Rows are points. Each copy is the shape, with its points in the same order, turned, moved and blurred by noise. Say if it was mirrored as well.

Shape:
array([[-51,   2],
       [-63,  32],
       [-23,   5],
       [ 47, -54],
       [  6, -29],
       [-17,  36],
       [ 82,  -9]])
Copy 1:
array([[-73,  -4],
       [-85, -32],
       [-47, -12],
       [ 32,  28],
       [-11,  21],
       [-51, -50],
       [ 55, -25]])
Copy 1 is: mirrored
Copy 2:
array([[-12, -23],
       [-56, -21],
       [-15,  -2],
       [ 88,  22],
       [ 34,  -1],
       [-27,  21],
       [ 63,  77]])
Copy 2 is: only turned
Copy 3:
array([[ 41, -50],
       [  8, -77],
       [ 21, -28],
       [ 67,  57],
       [ 55,  12],
       [ -5, -27],
       [ 15,  81]])
Copy 3 is: only turned
Copy 4:
array([[ 28,  32],
       [ 60,  33],
       [ 15,   6],
       [-71, -24],
       [-26,  -2],
       [ 39, -12],
       [-43, -78]])
Copy 4 is: only turned

Shape:
array([[  7, -20,  32],
       [ 50,   0, -51],
       [ -5,  52, -55],
       [-24, -53,  31],
       [-10,  36,  -8],
       [ 80,  10, -29],
       [  2,  19, -36],
       [-14, -59,  69],
       [-71,  10,  74]])
Copy 1:
array([[ 24, -23,  29],
       [-50,  39,  48],
       [-23,  70, -13],
       [ 11, -63,   5],
       [ 13,  39,   1],
       [-31,  43,  80],
       [-25,  37,   7],
       [ 40, -77,  27],
       [ 79, -29, -45]])
Copy 1 is: mirrored
Copy 2:
array([[-26, -43,  -2],
       [-39,  39, -48],
       [ 11,  62,   3],
       [  0, -59, -12],
       [ -7,  27,  31],
       [-71,  41, -32],
       [  6,  24,  -7],
       [-25, -95,  11],
       [ 27, -58,  80]])
Copy 2 is: mirrored
Copy 3:
array([[ -2, -10, -32],
       [ 19, -21,  63],
       [ 18,  53,  65],
       [-48, -10, -38],
       [ 21,  42,   8],
       [ 61, -36,  53],
       [  6,  31,  49],
       [-36, -14, -76],
       [-14,  69, -83]])
Copy 3 is: mirrored

Shape:
array([[-27,  -7, -29, -58],
       [ 12,  35,  -8, -13],
       [-13, -20, -17,   1],
       [  0,  -4, -23,  -5],
       [ 15, -16,  37,  95],
       [ 15, -69,  -6, -60],
       [-64, -50,  52, -30]])
Copy 1:
array([[-46, -13,  29, -26],
       [-36, -13,  -1,  39],
       [  3,  -8,  -3, -30],
       [-15,  -1, -13,  -2],
       [ 91, -40, -16,  33],
       [-39, -47, -16, -71],
       [ 15, -42,  82, -49]])
Copy 1 is: mirrored
Copy 2:
array([[ 73,  23,  -6,   1],
       [ 17, -14,  11,  26],
       [  9,  31,   4, -19],
       [ 16,  23,  13,   0],
       [-90,   0,   2, -38],
       [ 42,  80, -44,  12],
       [ 34,  13, -74, -66]])
Copy 2 is: only turned

Shape:
array([[ 36,  32,  -7,  -2,  11, -58],
       [ 53,  30,  19, -14, -45, -86],
       [-38,  43, -28,  63,  42,  -3],
       [ 19,   9,  24,  33,   4,   0],
       [ 41, -28, -48, -46, -20,  12],
       [ 31,  20, -26,  53, -37,  -5],
       [  8,  32,  37, -31, -75, -34],
       [-72, -76, -88,   2,  15,  36],
       [ 16, -13,   9,  43, -23, -20]])
Copy 1:
array([[-18,  39,  19,  43, -43, -35],
       [-10,  23,  21,  60,  -7, -84],
       [  8, -27, -26,  52, -78,  64],
       [-15, -12, -31,  -5, -42, -11],
       [  5,  25,  43, -17,  45,   9],
       [ 42, -11, -40,  36,  -9,  -9],
       [-48, -27,  -8,  48,  28, -68],
       [ 36, -81,  78, -21, -12,  95],
       [ 24, -27, -10,   0, -25, -33]])
Copy 1 is: only turned
Copy 2:
array([[ 29, -28,  10,  52,  -6, -48],
       [ 54, -28,  23,  23, -51, -84],
       [ 11,  19,  41,  33,  83,  11],
       [ 25, -30,  23,  -9,  11,   1],
       [-59,  -8,  -7,  21, -58, -13],
       [-13, -19,  72,  -4,   8, -32],
       [ 38,  12,  -1, -37, -42, -73],
       [-67,  83,  26,  38, -13,  85],
       [ 23, -15,  53,  -4, -15,   1]])
Copy 2 is: mirrored

Shape:
array([[-24,  20,  46, -18,   0,  29, -36, -42],
       [ 78, -44,   0,  33, -19, -22,  10,  32],
       [ 32, -48, -63,  18,  39,  16, -59,  38],
       [  7, -11,  37,  58, -37, -54,   2,   5],
       [-48,  25,  54, -62, -78, -20,  23, -13],
       [  6, -55, -23,  16, -23,  43,   8,  16],
       [ -1, -65, -33,  10,  30,  -1,  -3, -18],
       [-38,   6,  89, -77, -12, -10,  -7, -41],
       [ 44, -12,  13,  44, -66, -54,   7, -22],
       [-25, -21,  -2,  -1,  74,  38, -18,  26],
       [-17,  37,  37, -30,  11,  17,  24, -47],
       [-29,   9, -22, -43,  49,  16, -15,   1]])
Copy 1:
array([[ 38, -24,   8, -52, -28,  53,  31,   8],
       [ 29,   1,   4,  95,  10,   3, -17, -29],
       [-62, -55,  61,  57, -17,  -2, -12, -16],
       [ 75,   7,  -2,  13,  -1, -22, -24, -43],
       [ 56,  51, -16, -63,  46,  28,  67, -17],
       [-28,  10,   8,  30, -24,  35,  11, -59],
       [-24,  -7,  25,  33, -66, -16,  26, -21],
       [ 64, -11, -21, -64,  -2,  35,  94,  19],
       [ 80,  42,  31,  39,   5,  -1, -16, -35],
       [-54, -62, -18,  -9, -42,   8,   8,   6],
       [ 28,  20, -25, -43, -34,  44,  27,  41],
       [-47, -21,  11, -30, -21,   4,  32,  36]])
Copy 1 is: only turned
Copy 2:
array([[-37,  45,  14,  42,  32,  46, -44, -25],
       [ 14,  -1,  25,  37, -50, -58,  28,  13],
       [ 46, -18,  80,  16,  13, -14,  20,  66],
       [ 21, -14, -50,  45, -27, -23, -19, -18],
       [-33,  26, -24,   6, -44,  72, -29, -86],
       [ -6, -32,  54,  23,  13, -18,  25, -26],
       [ 30,  -6,  18,  44,  36,  10,  54,  20],
       [-18,  84,   0,  36,  -4,  81, -30, -78],
       [ -7, -25, -37,  75, -51, -23,   0,  -8],
       [ 20,  29,  50, -16,  61,  13,   7,  17],
       [-55,  62,  -9,  22,  33,  37,  -3, -20],
       [  0,  34,  40, -28,  37,  57,  10,  32]])
Copy 2 is: only turned
Copy 3:
array([[ 26,  13,  46, -21, -39, -18,  28,  36],
       [-49, -28, -34,  37,  11, -47, -24, -46],
       [-61, -70,  45,  -1,  30,  15, -60, -11],
       [ -1,  54, -13,  40, -31, -27, -37, -33],
       [  2,  76, -38, -60, -63, -23,  26,  40],
       [-55,  -1,   0,  15,  33, -16,  12,  26],
       [-37, -29,   9,  23,  11,  47,  -5,   6],
       [ 37,  27, -24, -30, -93, -10,  31,  67],
       [-33,  45, -17,  31, -42, -35,  -1, -60],
       [ 17, -45,  28,   1,  37,  18, -29,  51],
       [ 48,  17,  10, -30, -22,  -4,  48,  21],
       [ 16, -27,  20, -51,  13,  31,  -5,  28]])
Copy 3 is: mirrored

Shape:
array([[-55,  -9,  22,  -8, -13,  59, -26,  11, -35],
       [-23,   6,   3, -36,  46, -53,   2, -10, -17],
       [ 17, -54,  -9,  35,  -4,  19,  20, -43, -23],
       [-23,  31,  22, -63,  -8, -43,  65,  33, -41],
       [ 31, -43,  28,  12,  27, -55, -48,  -3,   5],
       [-69,   7,  15, -62, -22,  23, -18,  47,  -6],
       [ 30, -41,  29,  28,  38,  52,  27,  46,  26],
       [ 30,  22, -27,  -5,  39,  38,  -5,  46,  -2],
       [-45,  41,   7,  28,  32,  12, -47,  46, -33],
       [ 39,  39,  -5,  19, -52,  22,  53, -54, -21],
       [-16,   1,   1,  36, -47,  29, -24, -29,  46],
       [ 19, -36,  50,  12,  49,  32, -30, -28,  22],
       [-10, -44, -19,  39, -25, -25,  50, -45,   8]])
Copy 1:
array([[ 73, -10,  27,  13,  -5,   7,  17,  49,  62],
       [ 17, -18,  -3,  32,  -3,  29, -17, -45, -11],
       [ 20, -34,  26, -62, -38, -31, -27,   6,  33],
       [ 51, -41, -38,  44, -31,   1,  58, -33, -35],
       [ -3,  24,  -7, -29,  29,  -3, -55,   2, -18],
       [ 71,   0,  34,  64,  20,   1,  53,  24,  18],
       [ 54,  39,  40, -25, -72, -27, -25,  50, -27],
       [ 30,  13,  16,  58, -64, -34, -39,  33,   5],
       [ 67,  48, -19,  54, -20,  12, -23,  14,  61],
       [-32, -50, -22, -25, -82, -34,  37,  21,  48],
       [-20,  31,  44, -24, -18, -21,  29,  29,  67],
       [ 10,  17,  38, -36, -22,  35, -47,  56,   0],
       [  2, -19,  27, -69, -41, -33,  11, -45,  31]])
Copy 1 is: mirrored
Copy 2:
array([[-52, -15, -30,   6,  18,  -9,  17,  25,  68],
       [ 36,  14, -10,  45,  39, -40, -15,  -1, -21],
       [  4, -38,   9, -47,  51,   8, -56,  36,  17],
       [ 63,  74,  23,  23,  42, -27,  41,   8,  18],
       [ 43, -24, -45,  22,  -5, -16, -69,  57, -22],
       [ -6,   3, -29,  57,  21,   0,  67,  33,  49],
       [-43,  21,  -1, -23,  31,  31, -20,  95, -26],
       [-41,  13,  25,  33,  -5,  41, -11,  31, -38],
       [-43,  28, -63,  30, -13,  12,   1, -21,  -2],
       [ 35, -16,  56, -81,   4,   6,  16, -11,   5],
       [  4, -76, -32, -40,   7,  28,  29,  31,  -3],
       [-33, -38, -19, -15,  11, -39, -43,  78, -22],
       [ 51, -39,  -9, -55,  79,  27, -28,  25,   6]])
Copy 2 is: only turned
